Every row gives one point. Any point is a mix of the corners, with weights that add up to 1. It lies inside the corners' shape when no weight is negative. Say inside or outside, and name the corners with a negative weight.

Corners:
(1): [-60  -5]
(2): [52 12]
(3): [-5 17]
Points:
[-1 15] -> inside
[ 9 10] -> inside
[45  9] -> outside (3)
[-10   7] -> inside
[45 12] -> inside
[22  5] -> outside (3)
[-52  -3] -> inside
[38 21] -> outside (1)
[18 17] -> outside (1)

Corners:
(1): [16  8 -8  0 -5 60]
(2): [  2  -7  -3 -10 -14 -14]
(3): [ 10   7   0 -15   7  -8]
(4): [ -9   0   0 -13   7   1]
(5): [  3   6  17 -24  -7 -18]
(6): [ -9  14   8   7  -7 -15]
(7): [ -1  17  -5 -13 -13   5]
Points:
[ 11   8  -3 -14  -8  18] -> outside (4, 6)
[  2   2   2 -18  -2 -12] -> outside (1, 6)
[ 5 11  0 -7 -1 19] -> outside (2)
[ 6  9 -4 -3 -8 11] -> outside (4, 5)
[  1   6   1 -13  -3 -14] -> outside (1)
[ 2  4  4 -8 -6 -3] -> outside (7)

Corners:
(1): [ 16   0  -9  -9 -38  -6 -28  -4  13  24 -26   3]
(2): [-12  10 -22 -23  36   6   0 -27   4   0  -5  27]
(3): [-17 -28  -3  20 -30 -19 -57   6  14  14 -11  -6]
(4): [  6  -8   5   8 -12 -13 -25  -1  49  17  -1  -6]
(5): [-16   4   4 -13 -24 -40 -11  15  17  -4  -2  17]
(6): [ 20  -6  -8   3   6 -29  26   5  -3 -21  18  23]
(7): [ 18 -24   3 -47   0 -28   5  20   7 -42  33  -2]
(8): [-13  19 -35 -25   7  24  -2 -17  -5   8  42  22]
(9): [-18   2 -41 -33  30  11  26 -19  -2  45  19  10]
(10): [  5  -3  10  -6 -13 -36 -60  -3  -2  20  13  -6]
(11): [-25  30 -22  -9  29  40  27 -15 -13  22  -8 -12]
(12): [-17  -1   1   1 -36 -30 -17 -34  19   0  -2  -9]
(13): [ -2 -20  42 -16  -5 -20  23  -2  10 -20  13  28]
Points:
[  4  -2  -4 -11 -17 -13 -19  -4   9  14  -4   5] -> inside
[ -8 -13   6  -8 -18 -31 -31  -7  18  11  -4   1] -> outside (6, 8, 11)
[ -4  -4  -2  -6  -9 -12 -11  -4   9   8   7   3] -> outside (2)
[ -4   4 -16 -19   3   0  -5 -10   5   7   8  11] -> inside
[  2   1  -5 -21  -2 -13   3  -3   7  -4  11   9] -> outside (3)
[ -6   9 -11 -12   4  -3   1 -15   5  16   4  10] -> outside (3, 7)

Corners:
(1): [  6  22 -39  30 -30   3 -32   9  10  -4  37  35  -8  11   9  19  -9  -5
  -2  29]
(2): [-36  -7  -8   8 -18 -10  36 -51 -23  29  -9  26  -5 -11  25   9  -3 -18
 -10  -6]
(3): [  2 -27  19  10  -1  18   3   5 -42 -24 -23 -32  27  -8  13 -32  -9  15
   6 -45]
(4): [ 12  -9 -17 -18   3  14 -17   9  -8 -19   8 -21  -7  -5 -10 -20 -26 -19
  25  -1]
(5): [  3 -35  15 -24  25   0 -27 -12 -23 -19  15   1  -7  28 -14 -13 -20  23
  32  11]
(6): [ -8  10  10 -31 -39 -16  -5 -21   3 -33  38 -12 -53  34 -20  32 -25  19
  13   4]
(7): [-35 -22  18 -20  19  10  -5   4 -30  11 -12 -14   0 -31  26 -23 -12 -11
 -19   2]
(8): [-50   2   1   2 -17 -39  31 -31  11  16  -3  13 -14   7  27  23  37 -14
 -15  -5]
(9): [ 22  12  17 -32  12  -3 -25 -20  13 -11   1 -21 -18  39 -23  17 -15   3
  17  -4]
(10): [ 25  47 -25  20 -35 -24 -19   5   1 -22  32  49 -25 -13 -35  17  -6 -38
 -18   8]
(11): [ 32  26 -33  16 -39 -16 -24 -11  17  -6  43  49 -32 -28 -10   0   7  -5
 -47  17]
(12): [ 19  -5  24 -29 -11 -33 -18 -24 -16 -14 -21 -10   4  12 -10 -14 -33  22
  29  14]
(13): [ 18  39 -30  -1 -45  -5 -24  -2 -22  -5   6  54 -53  22 -12  17  18  -5
  -4  43]
(14): [ 21 -28   4 -15  11 -19  13  12 -36   0  23 -15 -27  26  13 -22 -26  13
   2 -23]
(15): [-23  -8  -4  -1  18   2  36  -9   1  21   0  12  -1 -21  18  -7   3  37
  -4 -18]
(16): [-20  31  19  -8  -1 -24 -13 -30  28   6  33 -39 -54  19 -38  -6 -19  14
  41  25]
(17): [ -5 -16  33 -22  -7  30  60 -15   0  27  12   3  10 -19  20 -14  27   2
  -9  -4]
(18): [  2 -12 -14  -2  11   4  12   7 -48  -5  -2 -30  34 -24 -15 -24  -3  26
  -3 -20]
(19): [-58  -2  -2  -3 -24 -11  58  -1  -4  35 -15  27  -3   4   0 -30  17   4
 -17 -19]
(20): [-30  23 -11  32  -2 -41  20 -39  11  -3   8  30 -32  19  14  11  28  -2
 -29  44]
(21): [ 10  -1 -21  25 -43  -6  -2  17  22   3  15  28 -17 -19 -38  28  14 -14
 -31  22]
Points:
[ -4  12  -3   1 -10  -8  -1 -19 -10  -6   4   1  -8  -6   2   1   0  -1
  -1   6] -> outside (5, 14, 19, 21)
[ -1   4  -5   2 -17 -11   1 -12  -8  -6  11  10 -16   7  -7   0  -2   6
   3   6] -> outside (7, 9)

Corners:
(1): [ -2 -15   9  -4  37 -23   5  10   4   6  -1  13  -1  -9  13  19  -5 -29
  22   5]
(2): [  4  -6 -31  -3   2 -17   6  28  11   2  -2 -43  21 -14 -20 -26   7  10
 -16  16]
(3): [-24   1  21  -6  24  12  -9  -2  20 -11  -3  17   9  -4 -15 -18  15 -18
  -7 -19]
(4): [ 22   2  29 -19   4  25 -21 -20  -4  14 -14   7  -9  -9 -22   0  10   0
  21 -28]
(5): [-18 -43 -10  10  -4   2 -12 -11 -20   6  20  10   6  -3 -11   0 -39  26
 -20 -32]
(6): [-20  15   2   7  37  -7  52  -9  11 -12 -47  13 -14   7   4  14 -11 -19
 -20  47]
(7): [  9 -32  11   3  -8 -10 -15  24 -11   7 -10  18 -29 -24  14   5  -8   8
  45 -20]
(8): [-25 -19   1  35  13   1   7 -19 -53 -12 -29  12   8 -24  -2  28 -17 -11
 -36 -17]
(9): [  3  13   6  -4   1 -25 -26  10  24  24  16   2  13   6 -10  22 -37  18
 -10 -12]
(10): [ 14  22  14   6 -29  -8  -7   1  -9  11  27   6   4   1 -22 -15 -19   3
  15 -13]
(11): [-13  -9   7   2  10  11   6 -13  -6  18 -10   0 -14 -16  -7   2   1  -3
  15  10]
(12): [-12  29   1  26  10 -30  21 -19  -3 -21 -24  -2 -36   8 -24   2 -29  31
  -5  -3]
(13): [ 17  13   0   2  -7   4 -24  -2  15   3  -3 -11 -20   5 -23  10 -13  -9
  15 -21]
(14): [ -4   0   7  33  -6 -34  19 -12  -2 -13 -19  -4   0  13   6   1 -19  16
 -23  21]
(15): [ 11  13 -14 -17  31  18 -25  23  -7  -9  11   1  10 -40  -3   1   9   3
  33 -31]
(16): [ 28  24  -9 -11   0  -6  -6  -7   4  21 -23  35 -23   7   6  25  13  27
  60  -7]
(17): [-11 -27  -5 -28  20   6  11  38   9  -5  16 -29  41 -32  21  -8  37 -41
 -28  -5]
(18): [ -8 -10   8   5 -12  -1  -8  -3 -16  -4  -3  20   3  14 -14  20  -5  -3
 -15  16]
(19): [-13 -13  26  -9 -22   2 -13  -3   2   6  -8 -15  -5  26 -26  14 -14   0
  18 -13]
(20): [-12  12  -9 -16  17 -24 -17  29  17   9  -5 -20   3   6  10 -15 -12 -31
 -38  22]
(21): [-11 -14 -17  31  22  14  -8  33 -14   0   9 -30  -3 -11 -15 -16 -11  17
 -29  -7]
Points:
[  5  -5   2   1   7  -4 -11   5  -3   6   5   3   2 -13  -7   4  -6   4
   8 -15] -> outside (6, 19, 20)
[  3  -5   2  -3  -3   5 -19   7  -1   7   3   0   4  -6  -9   0   1   3
   4 -16] -> outside (1, 6, 12)
[-4 -6  1  2  9 -6 -3 10 -2  0 -3  0  0 -8 -3  2 -6 -2 -1 -6] -> outside (11)
[-1 -7  0  1  7 -2 -5  9 -7  6 -2 -1  4 -8 -4  4 -7  1 -1 -2] -> outside (3, 12, 13)
[  2  -7   1 -12   1  -6 -16  16   2   6  10  -2  20 -10  -2   1   0  -6
   0 -12] -> outside (6, 11, 12, 13, 21)
[ -4  11  -2  -4   1   1 -16  15   5  11  -7   3  -2   4 -11  11 -11  -3
   6   4] -> outside (1, 4, 5, 12, 14, 17)
